Every row gives one point. A path goes straight from each point to the next, and from the last back to the first. The post is the endless flat space through its rows: a point in 2 columns, a line in 3, a plane in 4, and so on, so that a path can go around it. How many times does the path go around the post? Going back the other way cancels.

Post, 2 rows:
[[-18   6   4]
 [ 11  -3 -31]]
Path:
[[-27   7 -40]
 [  4   2 -52]
 [ -9  15 -28]
 [-28  -9 -19]
 [-13 -19 -18]
 [ 14 -16 -20]
 [  9   5   1]
 [  8  25 -15]
 [ 10  10 -60]
 [-26  -9 -45]
 [-14 -16 -12]
 [ 22 -17 -10]
 [ 41   9 -12]
 [ 21  -4   3]
 [  1  12  -8]
 [-18  29 -13]]
Times around: 2

Post, 5 rows:
[[-44 -10 -23   9 -38  -5]
 [ 12 -10  -4  17   5  12]
 [ 13  -7   6  -5  -6   5]
 [ 31  14   7  -3  21  -1]
 [-21 -24  -3  15 -16 -15]]
Path:
[[ 37  16  21  25  15  -8]
 [ 44  -4   8   1  -2  21]
 [  5 -19 -29   9  -9 -11]
 [-20 -14  -9  13  13 -21]
 [ -2 -16  29 -28 -17  -4]
 [-18  19  13 -14 -25 -11]
 [-12  32 -45  27 -52  29]
 [ 32  13   5 -16  -1 -16]
 [  1  -1 -28  -7 -11  20]
 [  7 -11  11  -5  31   1]
 [-26 -33   1  17 -23  12]
 [-22   5 -17  60 -28   8]
 [  6 -19 -10  37  -5 -30]
 [-18 -41 -55  54 -17  15]
 [ -1   6 -18 -28  -1  11]
 [-15 -28  15   3   8 -15]
 [ -5  -4  27  35   0 -15]
 [  0  15  -7  32   2 -14]
 [-21 -16 -34  14 -41  -4]
 [ 14   6  10  17 -13 -30]]
Times around: 3

Post, 10 rows:
[[  6  -3  29  14   9 -17   6  11  19 -29   6]
 [ 14 -18   0  -2   2 -20  10  17   7 -26 -24]
 [-17  10   2 -14   8   3  39  13 -15 -32  13]
 [-15  47   3 -32 -51   3  -8   2 -18 -19  18]
 [  5 -19 -14  -7  16 -17  35  18  24 -12  20]
 [ 26   2  -9  12  13 -30  34  20  -5 -30  20]
 [-10   1   8 -15  10 -21  14  16 -28   3  28]
 [ -1  -3 -12  24  28 -22  17  26  14 -12   0]
 [-39  27 -17 -36 -32 -15  41 -41  -6   9  21]
 [-35  15   8  -8 -56   2  28  -9 -13   4  12]]
Path, 27 rows:
[[-15 -56  18  -7 -33 -16  25  21  12  -5   1]
 [ -4  11 -21  -9 -16  -9  42 -15  -9 -52  31]
 [ 27  -6  12  21  16  -5  18  -2 -23 -27  -6]
 [ 18  21  -1 -12 -17 -23  11 -13  30 -10  17]
 [-21  44 -13 -23  11  -5  38  -2 -33 -15  25]
 [-17  25  -5  -7 -15  22  24  -6  11 -12  22]
 [ 16  -4 -11  10  16 -36  14  20 -11  -5  31]
 [-12  -6  12  24 -11 -25  11  18   4 -33  22]
 [-12  60 -16 -45 -21 -11   1  15   0 -38  15]
 [  1   2 -17 -40  18 -31  40  -2 -12 -13  -7]
 [ -1  16  -5  -8  13 -15  28  -4  -5 -10  11]
 [-22 -16  20  -1  20 -20  41 -41 -12  12  24]
 [ -3  22 -19  -5 -13  -4  14  21 -27 -28  28]
 [-38   7 -17 -19  16 -16  28  26  -9 -24  18]
 [  2 -26  26  23   2 -16  29  41 -48 -35   5]
 [ -5 -24 -21 -31   7  15  25  15 -23 -42 -17]
 [-29  16   7  -2   5 -10  16  -4  -1 -12  35]
 [-15 -18   0  38  -6 -21  36  27  10 -16  34]
 [-42  -4  26 -11 -20 -15  11  18   7 -14 -19]
 [  9 -15   4  -2   2  -8  43  14  45 -36   1]
 [-15  20  12 -42   4   4  29 -20  -7 -18  18]
 [ 17 -28  25  -1 -10 -10  46 -21   4   8  31]
 [  8  -9  14  17  28 -19  30  32 -23  -4  11]
 [  8 -28  18 -24 -35  -2  46  18  26 -17   1]
 [ 21  -7  15   4 -12 -24   6   7   8   9  27]
 [ -5  11  15 -19  -2  15  -4  13   0 -39   9]
 [ -4 -25   7 -29   0  -9   1  26 -22 -10  15]]
Times around: 2
